Each row is a point. The ring and each string are closed loops that go straight from each point to the next, and from the last back to the first. Before rounding, they use only three directions, however many columns there are. How many times does the string pass through the ring? Passing back the other way cancels.

Ring (8 x 4):
[[ 24  -9   7  -9]
 [ 14  21   6  -7]
 [ -7  33   1  -3]
 [-24  22  -6   4]
 [-29  -3 -10   7]
 [-23 -29  -6   1]
 [ -5 -40   3  -9]
 [ 16 -28   7 -11]]
String:
[[ -4   3   6  -9]
 [  9  17  13 -17]
 [ 24  18  14 -17]
 [ 12   9  18 -23]
 [  1  -2   6  -9]
 [  6  -8  -4   3]
 [ 31 -18  -2   3]
 [ 35 -24   7  -9]
 [ 31 -25  16 -21]
 [  3 -10  15 -22]
 [ -3  -6  10 -15]
 [ 14 -14  15 -20]
 [ 33 -20  15 -19]
 [ 36 -16   5  -5]
 [ 28 -10  -2   3]
 [  3  -5  -1  -1]
 [  5   1   5  -7]
 [  8  -2  -4   4]
 [ 27  17  -4   6]
 [ 22  37   8  -8]
 [  5  39  16 -20]
 [ -2  22  10 -14]
 [  0   9   2  -4]
 [ -2  19   8 -12]
 [  2  41  14 -17]
 [ -2  23  12 -16]
 [  4  10   1  -3]]
Times through: 1
String:
[[-13 -35 -14  12]
 [-19 -60  -4  -3]
 [-15 -48  14 -24]
 [ -5 -21  10 -16]
 [  1 -24  18 -25]
 [ 33 -35  11 -14]
 [ 38 -19   2  -2]
 [ 11  -5  -2   1]
 [  0   7  10 -15]
 [  7  30  15 -18]
 [ -4  40  14 -19]
 [-10  13   7 -11]
 [ -4   9  -8   8]
 [-12  19 -18  20]
 [-13   3  -2  -1]
 [-32   5  -1  -4]
 [-43 -10  -7   3]
 [-29 -33 -18  16]]
Times through: 1

Ring:
[[  8   6 -10  -3  18   4 -25  -2]
 [-10  10 -21   7  19   9 -34  -2]
 [-24   9 -27  17  16  10 -34  -2]
 [-38   2 -30  29   5   6 -23  -3]
 [-38  -8 -25  33  -5  -1  -6  -4]
 [-28 -16 -15  31 -12  -6   7  -5]
 [-12 -20  -2  22 -15 -11  18  -5]
 [  9 -20   9   8 -11 -13  19  -5]
 [ 22 -13  10  -3  -1 -10   9  -3]
 [ 21  -3   2  -7  10  -3 -10  -2]]
String, 13 rows:
[[-17  -5 -23  19   4  -2 -14  -2]
 [-46 -10 -53  42   1  -6 -19   0]
 [-47 -19 -48  47  -9 -12  -4  -1]
 [-25 -20 -29  32  -9 -14   4  -2]
 [-12 -11  -7  18  -5  -5   3  -5]
 [ -3  -2  21   5  -4   6   5  -9]
 [ 20 -23  22   2 -15 -14  29  -6]
 [ 36 -26  10  -5  -8 -23  24  -2]
 [ 18 -20 -16   4   1 -19   3   1]
 [  0  -8 -14  10   4  -6  -8  -2]
 [  4  12   8  -4  15  12 -21  -6]
 [ -3  25   1  -6  26  22 -41  -5]
 [-15  11  -7   8  13  13 -26  -5]]
Times through: 1
String, 20 rows:
[[-35  13 -17  21  11  17 -30  -6]
 [-17   4  -4  13   6   9 -15  -6]
 [-22  -3 -19  21   3   1 -13  -3]
 [-37 -11 -40  36  -2  -6 -11  -1]
 [-43 -15 -41  42  -7  -8  -5  -2]
 [-25 -14 -26  29  -5  -8  -2  -2]
 [-11  -3  -3  13   1   2  -6  -5]
 [-16   1  10  13  -2   9  -2  -9]
 [-30 -16   2  31 -19  -3  19  -9]
 [-33 -28 -12  39 -25 -14  26  -6]
 [-27 -28 -26  37 -18 -18  16  -2]
 [-20 -17 -21  27  -8 -10   5  -3]
 [-15  -9 -13  19  -2  -4  -3  -4]
 [-23  -1  -2  19  -2   6  -6  -7]
 [-45   0 -16  33  -4   9 -10  -7]
 [-60  -7 -49  49  -3   0 -18  -3]
 [-48 -10 -55  43   1  -6 -20   0]
 [-27  -7 -35  28   3  -4 -16  -1]
 [-18  -2 -18  18   5   2 -14  -3]
 [-17   8  -1  11   8  12 -18  -7]]
Times through: 2

Ring:
[[ 34   6  20  28  -7  -9 -20  -6  12]
 [ 13  26   0  37  -8 -18  -7   5  12]
 [ -9  30 -18  32  -5 -19   4  12   2]
 [-29  15 -30  12   6 -18  10  11 -13]
 [-28 -15 -20 -11  18 -14   3  -2 -21]
 [ -8 -34  -1 -20  18  -5  -9 -12 -23]
 [ 20 -36  17 -12  10   5 -20 -15 -17]
 [ 37 -20  26   7   0   3 -25 -13  -4]]
String:
[[ 50  -2  40  29  -5 -17 -32 -19  30]
 [ 33   4  30  29   0 -29 -26 -17  34]
 [ 32  20  26  42  -5 -35 -23 -12  42]
 [ 13  15   8  29  -1 -25 -12  -4  19]
 [  6  12  -1  23  -1 -16  -7   1   4]
 [  5  22 -12  29  -9  -3   0  12  -9]
 [  2  36 -21  38 -16   1   6  22 -14]
 [ -7  45 -19  45 -10 -25   6  16  11]
 [ -6  35 -11  39  -3 -33   0   7  20]
 [  0  23  -3  31   0 -29  -5   1  17]
 [  5   8   0  20   1 -17  -8  -1   4]
 [ 13  13  -6  23  -9   4  -4   9 -15]
 [ 32  24   7  40 -18   2 -11   8   1]
 [ 52  16  32  43 -15 -11 -27  -8  26]
 [ 49  -4  43  27  -2 -24 -34 -22  36]
 [ 32 -11  29  15   4 -19 -26 -19  20]
 [ 15  -6   7  11   1  -6 -13  -5  -4]
 [ 26  -4   8  14  -7  10 -13   1 -16]
 [ 43  -7  22  18 -10  13 -21  -4  -9]
 [ 60  -9  42  25  -9   0 -33 -16  15]]
Times through: 3
String, 28 rows:
[[-14  48 -27  45 -10 -23  10  20   6]
 [-15  50 -30  46 -11 -20  12  23   2]
 [-21  38 -19  37   2 -43   5   8  22]
 [-13  19 -14  23   4 -28   1   4   7]
 [ -8  11 -13  17   2 -15   0   5  -6]
 [-11  17 -22  19  -3  -5   6  14 -18]
 [-14  16 -27  17  -4   1   9  17 -26]
 [ -8   4 -15  10   2  -6   1   6 -16]
 [-21   9 -30   8   1   0  10  15 -30]
 [-40   2 -37  -3  12 -13  14  11 -28]
 [-50 -11 -32 -14  25 -28  11   0 -18]
 [-31 -18 -12 -12  26 -35  -2 -12   0]
 [ -7  -9  -5   1  10 -15  -5  -5  -8]
 [-10  -8 -15  -1   6   0   1   4 -26]
 [-18 -11 -21  -7   8   3   4   6 -34]
 [-15  -9 -22  -4   6   6   5   8 -36]
 [-18  -8 -24  -4   6   6   6   9 -37]
 [-34 -10 -32 -11  14  -4  11   8 -36]
 [-57 -13 -35 -18  30 -35  12  -2 -15]
 [-42  -4 -27  -6  21 -32   8   0  -9]
 [-23   0 -16   4  13 -24   2   0  -5]
 [-11   5 -15  10   4 -10   1   5 -14]
 [-17  19 -30  18  -4   1  11  19 -27]
 [ -8  11 -16  16   0  -8   2   8 -13]
 [-10  25 -27  25  -8   1   9  20 -22]
 [-17  39 -31  35  -9 -13  13  22  -9]
 [-18  43 -27  40  -6 -27  10  17   7]
 [-16  37 -18  37   0 -37   4   9  18]]
Times through: 3

Ring (6 x 12):
[[ -3  20 -15  10  16  17   7   0  18 -14 -19   5]
 [-20  16  -3  -1   8  27  19  10  -6  -4 -15   3]
 [-34  -1  21  -6 -15  10  12  11 -25  14  12  -8]
 [-23  -9  30   5 -21 -21 -13  -5 -11  14  31 -13]
 [ -1  -2   9  19  -9 -30 -26 -16  21   1  23  -9]
 [ 10  13 -16  23   9 -10 -15 -12  37 -13  -1  -1]]
String (20 x 12):
[[-11  -2  24  10  -8 -23 -19 -14   3   4  20  -7]
 [ -7   2   1  14  -9 -13 -12  -5  14   2  15  -8]
 [  3   2  -8  23  -7 -22 -20 -10  30  -2  17  -9]
 [ 16   4  -9  30  -1 -34 -33 -22  45  -9  17  -7]
 [  4   4  10  19   2 -27 -26 -21  24  -7  12  -4]
 [ -2   6   2  15   0 -13 -14 -11  18  -4   8  -4]
 [  2   8 -13  19   0  -9 -11  -6  28  -6   6  -5]
 [ 13   5 -14  28  -1 -27 -27 -16  43  -8  14  -7]
 [  8  -2   4  25  -7 -37 -34 -21  33  -3  24  -9]
 [ -5  -4  24  14  -8 -32 -27 -19  11   2  24  -8]
 [-12   3   4  10  -7  -6  -5  -2   7   3  11  -7]
 [-19  -7  17   8 -21 -18 -11  -2  -2  13  29 -13]
 [-30 -15  38   1 -30 -24 -12  -2 -21  22  40 -16]
 [-34 -10  26  -2 -27  -6   2   9 -24  21  29 -15]
 [-24   0  12   2 -14   1   3   6 -10  10  14  -9]
 [-21  -3  30   2 -10 -13  -8  -6 -12   8  18  -7]
 [-33 -10  43  -4 -22 -14  -6  -2 -28  18  29 -11]
 [-36 -12  35  -3 -29 -12  -2   5 -28  22  33 -15]
 [-23  -5  15   5 -19  -8  -3   4  -8  13  23 -12]
 [-14   2  11   8  -7  -8  -7  -4   3   3  12  -6]]
Times through: 1
String, 25 rows:
[[ -7  14   5   7  11   5  -1  -6   8  -9  -9   3]
 [-11  20   0   2  18  21  12   0   2 -12 -22   7]
 [-19  20  -3  -2  14  31  22   9  -6  -7 -23   6]
 [-22  12  14  -3   7  17  12   3 -13  -2 -10   3]
 [-14   6  10   6  -1   0  -1  -2   0   0   4  -3]
 [-24   8   2   0  -4  18  15  11 -10   4  -2  -3]
 [-40   7   1 -10 -11  35  33  27 -29  13  -2  -6]
 [-49   0  17 -15 -21  30  32  28 -42  21   8  -9]
 [-41  -3  18  -8 -22  15  19  19 -32  20  16 -11]
 [-27   0  11   1 -15   5   7  10 -13  12  14  -9]
 [-16   1  17   6  -7  -8  -6  -4  -3   4  13  -6]
 [-18  -5  33   5 -12 -21 -15 -11  -8   8  22  -8]
 [-23 -17  47   6 -27 -40 -27 -15 -14  18  44 -16]
 [-16 -14  28  12 -26 -36 -25 -11   0  16  41 -17]
 [-10  -4   7  14 -16 -20 -15  -5  11   7  25 -12]
 [-10   4   4  11  -5  -6  -6  -3   9   1   9  -6]
 [ -7   2  12  12  -4 -16 -14 -10  10   0  13  -5]
 [ -6   4   8  13  -2 -13 -13  -9  12  -1  10  -5]
 [ -3   8  -9  16  -1  -5  -7  -3  21  -3   5  -5]
 [ 12  13 -26  26   6  -9 -15  -9  43 -12   0  -3]
 [ 24  20 -40  32  18  -7 -17 -13  60 -22 -11   1]
 [ 17  21 -29  25  20  -3 -12 -12  47 -21 -15   4]
 [ 13  26 -43  23  22  16   3  -1  45 -22 -25   5]
 [  0  19 -24  14  13  15   5   2  25 -13 -16   2]
 [ -8  12  -6   9   4   7   2   0  11  -5  -4  -1]]
Times through: 1

Ring, 10 rows:
[[  8   5  -9  10  -8 -11 -10  12 -37 -21   5 -20 -22  -4]
 [ 15  -2   1   0 -10   4  -3  -6 -30 -28  -5 -35  -5 -15]
 [ 18 -10   7  -7  -8  14   5 -24 -19 -28  -7 -39  13 -19]
 [ 20 -22  15 -12  -8  20  17 -42   7  -8  -7 -32  33 -22]
 [ 18 -26  17 -12 -11  14  21 -41  22  13  -5 -23  36 -23]
 [ 14 -26  14  -6 -13   1  21 -31  33  38   1  -7  30 -19]
 [  6 -19   2   5  -5 -11  16 -20  24  39  14   9  15  -3]
 [  1 -10  -9  12   5 -15   8 -14   4  19  22  13   2  10]
 [  0  -2 -15  16   7 -16   0  -4 -17   0  23   8 -10  15]
 [  3   4 -16  16   2 -16  -7   8 -31 -13  17  -4 -21   9]]
String:
[[ 18 -12   5  -9   5  28   8 -44 -27 -52  -4 -43  24 -11]
 [ 22 -19  11 -16   4  38  14 -57 -19 -53  -9 -50  38 -17]
 [ 17 -18   7  -9   4  23  15 -48  -7 -28   0 -31  32 -10]
 [ 15 -15   9  -4 -13   3  10 -20   4   6  -3 -22  15 -19]
 [ 19 -22  18 -10 -21   6  16 -24  19  20 -10 -26  24 -30]
 [ 18 -21  16  -8 -22   0  15 -20  22  29  -7 -20  21 -28]
 [ 13 -19   8  -4  -7   4  14 -28  11  12   2 -14  21 -13]
 [ 14 -29  12  -8   1  14  26 -54  28  16   6  -9  43 -10]
 [ 13 -33  17  -7 -12   0  28 -41  50  55   4   2  41 -18]
 [ 11 -20  11   0 -21 -15  15 -10  33  55   3   1  13 -19]
 [ 11 -12   3   2 -12  -9   7  -8   5  19   4  -9   4 -12]
 [  7 -15  -2   4   3  -2  12 -26   5   8  13  -2  15   1]
 [  7 -11   0   7 -12 -18   7  -1  11  34  10   3  -1  -8]
 [  7  -9  -2   8 -11 -18   5   0   5  27  10   1  -4  -6]
 [  5  -9  -6   8   3  -7   6 -16  -6   2  15  -1   4   4]
 [ -2  -3 -19  16  20  -8   3 -19 -21 -15  29  11  -3  24]
 [ -4   5 -25  22  16 -19  -6   1 -33 -16  30  12 -21  26]
 [ -3   7 -28  21  26  -8  -7 -11 -47 -43  31   4 -16  32]
 [  5  -2 -12  10  10  -2   0 -15 -28 -25  16  -9  -4  10]
 [  2  10 -22  16  13  -6 -12   1 -54 -48  18 -13 -23  17]
 [  8   1 -10   8   4  -1  -4  -8 -35 -31  10 -18  -9   4]
 [ 11  -6   0   4 -12  -8   1  -1 -11   3   2 -16  -5 -12]
 [ 14   3   0   4 -22 -12  -9  18 -28  -8  -7 -31 -21 -20]
 [ 17   2   1  -1 -14   5  -8   2 -42 -41 -10 -46 -12 -20]
 [ 17  -7   0  -6   7  25   4 -37 -37 -60  -2 -43  16  -7]]
Times through: 0

Ring:
[[  8 -22 -13   4 -16  -8  13   5   7 -12   7   1   3  -7]
 [ 11  -5 -20  15   6  -4   3  17   4 -12   7   6  13 -11]
 [ 13  15 -22  24  26   3  -7  23   0 -11  10   4  23 -12]
 [ 12  26 -14  20  30   7 -10  20  -6  -6  11  -6  24  -9]
 [  8  15   4   1   9   3   2   6 -14  -1   7 -15  12  -4]
 [  4   2  15 -14 -11  -2  12  -5 -17   2   4 -21   1   0]
 [  0 -23  24 -30 -43  -8  26 -23 -12   2   4 -28 -14   5]
 [ -1 -31  19 -28 -51  -8  28 -27  -2  -1   9 -29 -16   6]
 [  1 -35   4 -17 -47  -7  24 -22   8  -7  12 -22 -12   3]
 [  4 -32  -6  -6 -34  -8  20  -9  10 -11  10  -9  -6  -2]]
String:
[[ 12  25 -30  33  31  12 -16  18  11 -13  22  -7  29  -9]
 [ 10  13 -17  18  15   6  -6  10   5 -10  16 -10  19  -6]
 [ 10   3  -6   6   8  -3   4  14 -10  -5   3   0  11  -8]
 [ 12  19  -8  13  27   0  -3  24 -16  -4   1   3  20 -11]
 [ 13  33  -8  18  38   6 -11  25 -16  -3   5  -4  25 -10]
 [ 10  24   2   6  23   3  -3  16 -20   0   3  -9  17  -7]
 [  9  30   2   7  23   8  -6   9 -16   1  10 -19  18  -4]
 [  6  17  12  -6   4   4   3  -1 -18   3   7 -23   9  -1]
 [  1 -13  41 -41 -32 -13  29 -13 -38  11 -12 -21 -15   3]
 [ -1 -25  43 -46 -46 -15  35 -21 -33  10 -11 -24 -21   5]
 [ -1 -17  30 -33 -41  -6  25 -24 -17   5   3 -32 -14   6]
 [  1  -8  13 -16 -30   2  15 -22  -2  -1  15 -35  -5   6]
 [  3  -8   3  -7 -20   0  11 -12   1  -5  14 -24   0   1]
 [  2 -22  11 -18 -33  -8  21 -13  -5  -3   5 -18  -8   1]
 [ -1 -46  25 -37 -60 -18  38 -23 -11   0  -3 -17 -23   3]
 [  3 -20   4 -11 -29  -6  18 -11   0  -5   8 -17  -5   0]
 [  4  -8  -8   3 -18   4   7 -11  12  -9  21 -24   4   0]
 [  5  -6 -13   8 -14   5   4 -10  17 -11  24 -23   7   0]
 [  5 -15  -6  -1 -20  -2  11  -6   7  -9  13 -15   2  -2]
 [  4 -34   5 -15 -35 -14  25  -5  -4  -6   0  -4  -9  -3]
 [  5 -46   1 -16 -41 -20  30  -1  -3  -8  -5   7 -13  -6]
 [  9 -34 -16   2 -21 -15  19  10   6 -14   1  13  -1 -10]
 [ 11 -17 -23  14  -1  -8   8  18   7 -14   5  12  10 -12]
 [ 13 -22 -18  10   2 -16  13  28  -5 -12  -8  27   8 -16]
 [ 14  14 -33  32  31   4 -11  28   8 -15  13   9  27 -14]]
Times through: 2
String, 31 rows:
[[  8  22  -9  14  15  11  -7   3   1  -6  19 -22  18  -3]
 [  9  35  -5  15  29  12 -12  11 -10  -2  15 -20  23  -4]
 [ 10  25   6   3  24   1  -1  18 -25   2  -1  -7  16  -7]
 [ 10   9   5  -1  11  -4   6  15 -21   0  -3  -2  10  -8]
 [  7  -6   3  -5  -6  -7  12   7 -13  -3   0  -4   4  -6]
 [  8   0  -3   2   1  -3   7   8  -8  -5   5  -5   8  -6]
 [ 10  18 -19  21  21   8  -9  13   4 -10  17 -10  22  -7]
 [ 14  32 -32  37  42  12 -19  25   8 -13  20  -3  33 -11]
 [ 16  25 -35  38  43   7 -16  33   5 -14  13   9  32 -15]
 [ 13  -1 -21  18  17  -6   1  28  -3 -11   1  16  17 -14]
 [ 10 -16  -8   2  -5 -12  13  17  -8  -8  -4  11   5 -11]
 [  8  -9  -7   3  -7  -4   9   6  -1  -8   7  -4   6  -6]
 [  9   4 -19  17   7   4  -2   8   9 -12  16  -8  15  -7]
 [ 12   7 -32  29  18   5  -8  18  15 -16  18   1  22 -11]
 [ 12 -14 -22  15   3  -9   7  22   3 -13   2  16  11 -13]
 [ 11 -27 -10   0  -9 -18  19  21  -8 -10  -9  22   2 -14]
 [  9 -15  -7   2  -7 -10  13  12  -5  -8   0   6   5  -9]
 [  8   2 -12  10   2   3   1   4   4  -9  14 -11  12  -5]
 [ 12  24 -31  34  30  12 -16  17  13 -14  23  -8  29  -9]
 [ 15  34 -38  43  47  13 -22  29  11 -15  21   0  36 -13]
 [ 17  36 -33  40  55   9 -21  39  -2 -12  11  10  37 -16]
 [ 16  41 -29  37  53  12 -22  33  -2 -10  14   1  36 -13]
 [ 12  19  -7  12  27  -1  -3  25 -17  -4   0   4  19 -11]
 [  9   7  -1   3   7  -2   4  11 -12  -3   4  -6  11  -6]
 [  7   7  -6   6   3   3   1   4  -2  -6  12 -14  11  -4]
 [  8  20  -9  13  15   9  -6   5  -1  -6  17 -18  18  -4]
 [  9  29  -4  12  22  10  -9   7  -8  -3  15 -21  20  -3]
 [  7  12  17 -11   4  -2   8   5 -27   5  -2 -15   6  -3]
 [  5  -3  23 -21 -11  -9  18   1 -29   5  -8 -11  -3  -2]
 [  5  -7  14 -15 -13  -7  16   0 -19   1  -2 -11  -1  -3]
 [  7   8  -5   6   1   5   1   0   0  -6  15 -18  11  -2]]
Times through: 5

Ring (7 x 14):
[[ 21   5 -31 -24 -18  -7   7   5  -6   8  -1   1  -5 -22]
 [ 19  22 -31 -22 -27   3   6  -8   2   7  28 -11   9 -11]
 [ 10  20 -19 -15 -21   2  10 -12   2   8  42 -20  17   0]
 [ -4   4   0  -5  -4  -8  17  -8  -3  10  43 -26  18  10]
 [ -4 -14   0   1   7 -17  18   6 -13  12  23 -18  12  12]
 [  3 -19 -10  -1   7 -18  15  14 -18  12   6  -9   5   5]
 [ 16  -9 -25 -16  -6 -14  10  13 -13   9  -7   1  -5 -15]]
String:
[[ -8 -13  10 -13   9 -20  23  -1  -7  11  16 -19   2  -8]
 [  2  -6  -5 -12   0 -14  17   2  -8  10  15 -13   4  -6]
 [ 11 -16 -23   4   1 -14   8  19 -21  12   7  -5  10  14]
 [ 14 -13 -26   1  -2 -12   7  18 -20  11   6  -3   9  10]
 [  7  -1 -13 -15  -6 -11  14   1  -6  10  15 -11   4  -8]
 [  5  -9  -7 -23  -1 -18  18   3  -6   9  -2  -6  -8 -24]
 [  7  -5 -10 -25  -4 -15  17   2  -5   9  -1  -6  -8 -26]
 [ 10   1 -18 -16  -9  -9  12   2  -7   9  12  -9   3 -10]
 [ 29   1 -45 -14 -19  -5   1  16 -14   8  -5   6   0  -9]
 [ 31   9 -45 -27 -25  -3   2   9  -7   7  -8   8  -7 -26]
 [ 28   9 -44 -13 -23   0   1   9 -10   8   9   1   6  -4]
 [ 17   7 -28 -15 -17  -4   7   2  -6   8  17  -7   7  -6]
 [ 13  16 -19 -29 -21  -3  12 -10   4   7  19 -11   0 -25]
 [ 23  31 -35 -30 -35   7   5 -13   7   5  28 -10   6 -21]
 [ 30  36 -49 -18 -41  14  -3  -9   3   6  41 -10  20   0]
 [ 13  28 -22 -23 -27   5   9 -17   7   7  42 -19  13 -10]
 [  5   9  -9 -19 -12  -7  15  -8   0   9  27 -17   6 -11]
 [  7   7 -14 -14 -11  -6  13  -4  -3   9  27 -16   9  -4]
 [ -2  12  -1 -19 -10  -6  18 -15   4   9  38 -24  10  -8]
 [ -6   9   5 -18  -6  -9  21 -16   4   9  39 -26  11  -7]
 [  0   4  -4 -12  -6  -9  16  -6  -3  10  31 -20  11  -1]
 [  3   0 -11  -1  -5  -8  13   1  -9  11  34 -19  18  14]
 [  4  -5 -14   6  -2  -9  11   6 -14  11  32 -18  21  22]
 [  1  -3  -6 -10  -3 -12  16  -1  -7  10  23 -16   8  -1]
 [-11 -12  13 -10  10 -20  24  -3  -6  12  22 -22   5  -4]]
Times through: 0
String (31 x 14):
[[-11   7  13 -17  -3 -11  23 -18   5  10  43 -30  12  -6]
 [  0   2  -3 -12  -5 -10  17  -6  -3  10  30 -20  10  -1]
 [  8  -1 -18  -1  -7  -7  10   5 -11  11  28 -15  17  13]
 [ -1  -8  -8  10   3 -10  13   6 -15  12  37 -21  24  28]
 [-13 -16  11   6  13 -18  21   2 -13  13  34 -26  18  20]
 [-11 -15  11  -3  11 -20  23   1 -10  12  25 -22   9   6]
 [ -4  -5   3 -16   2 -16  20  -3  -4  10  19 -17   3 -10]
 [  5  -7 -11  -7  -2 -12  14   5 -11  11  17 -12   8   2]
 [  9 -20 -20   9   5 -15   9  21 -24  12   9  -7  13  20]
 [  9 -24 -20   8   7 -17   9  24 -25  13   2  -4   9  16]
 [ 12 -10 -23  -2  -3 -12   9  14 -17  11   9  -6   8   7]
 [  3  -3  -6 -18  -4 -13  17  -1  -5  10  12 -12   0 -14]
 [  7 -14 -10 -17   2 -19  16  10 -11  10  -6  -4  -7 -18]
 [ 18 -20 -26 -14   0 -19  10  23 -19  10 -23   8 -11 -17]
 [ 26 -12 -41  -8  -9 -11   3  24 -21  10 -14   9  -2  -5]
 [ 19  -2 -31  -8 -12  -7   6  11 -13   9   8  -3   6   0]
 [ 11   1 -18 -18 -10 -10  12   1  -5   9  11  -8   1 -14]
 [ 11   4 -15 -28 -12 -10  14  -3  -1   8   5  -7  -6 -27]
 [ 21  11 -27 -37 -21  -7  10  -3   2   6  -4   1 -12 -39]
 [ 29  17 -41 -32 -29   0   4   0   0   6   1   3  -6 -31]
 [ 17  17 -24 -33 -23  -3  11  -8   4   6  11  -6  -5 -31]
 [ 12  11 -18 -24 -16  -5  12  -6   1   8  18 -11   2 -18]
 [ 19  11 -32 -13 -20  -1   5   2  -6   8  21  -8  10  -2]
 [ 26  21 -43 -13 -29   6   0   0  -4   7  28  -7  15   1]
 [ 26  33 -43 -19 -37  12   0 -10   3   6  40 -12  18  -2]
 [ 13  32 -22 -26 -31   6   9 -20  10   6  44 -20  13 -13]
 [  2  18  -5 -27 -16  -4  17 -18   8   8  35 -22   6 -18]
 [  9  11 -18 -12 -15  -3  11  -5  -3   9  32 -16  13   0]
 [ 13  15 -27  -2 -19   2   5  -3  -6   9  43 -18  24  17]
 [  4  19 -15  -1 -17   4   9 -12  -1   9  60 -28  30  22]
 [ -5  14   0  -6  -9  -3  17 -16   2  10  56 -31  24  12]]
Times through: 2
